Every row gives one point. Before rounding, the points of a table are all equally far from one centre. They may lie mostly on one side of it. Write the centre, to within rounding.
In the rows, 128 means zero.

Points (9 x 3):
[[173  96 144]
 [202 112 117]
 [169  87 132]
 [110 101 145]
 [157  85  83]
 [201 112 122]
 [168 120 166]
 [118  95 143]
 [187  97 129]]
Centre: [145 144 109]

Points (14 x 8):
[[114  79 125 134 116  82 189 140]
 [143 102 142 178  90  77 162  86]
 [106 146 140 169 105 137 171 125]
 [147 104 105 159  93 106 188  71]
 [124  64 107 151 100 157 131 104]
 [176  97  72 136 182 120 172  84]
 [147 100 146 186 168 171 168 125]
 [155 116 170 100 167  95 200  91]
 [142  90  92 167 141  61 134  93]
 [107 123 122 128 146 115 196  83]
 [128 109  90  79 145 163 132 137]
 [111  82 118 171 108 153 162 131]
 [191  84 122 193 146  80 179 115]
 [192 173  74 134 151 114 120 106]]
Centre: [168 114 132 131 134 119 142 120]

Points (21 x 14):
[[115 115  60 113 149 150 123  96 150 140  89 169  66  64]
 [132 120  50 149 162 143 135 141 133 135  66 139 115  85]
 [114 114  36 134 139 150 143 153 117 126 100 172 103  98]
 [ 58  85  97 155 154 107 125 127  95 122  64 132 107 101]
 [132 108  61 139 143 131  93  96 151  97  86 169 169  75]
 [ 71 116  64 140 144 147 103 115  95  79  88 113  76  94]
 [144 130  48 154 134 133 121 112 146 107  72 147  71 102]
 [125 122  90 163 104 126  90 133 121 104  48 161  96  46]
 [106 113 111 158 137 121 141 146 158 124  65 100  84 113]
 [111 107 107 151 176 111 115  95  91  87  80 188 114 126]
 [110 113  71 152 165 153 136 125  93 123  65 144  99  48]
 [125 111  81 150 165 162 105 150 107 138 117 174 148  72]
 [113 107  55 129 153 102 109 108 117 160  69 140  98  73]
 [130  71  91 155 155 169 116 150 119 118  70 122  95  68]
 [116 135  69 134 145 147  52 123 108 101  94 165 106  58]
 [121 125  71 136 125 134  64 126 153 111  86 122  61  92]
 [132  67 126 149 157 143 129 154 116 143  95 125  83  64]
 [114 144  50 137 124 142  89 111 119  98  76 174  72  83]
 [123 128  60 118 118 138  78 118 137 102 115 105  90  42]
 [114 113  73 181 146 144  97 111 104 141  85 150 104  47]
 [114 137  65 149 115 104 122 130  76 120  81 179 115  63]]
Centre: [113 109 106 128 130 126 118 117 127 104 106 147 111  86]
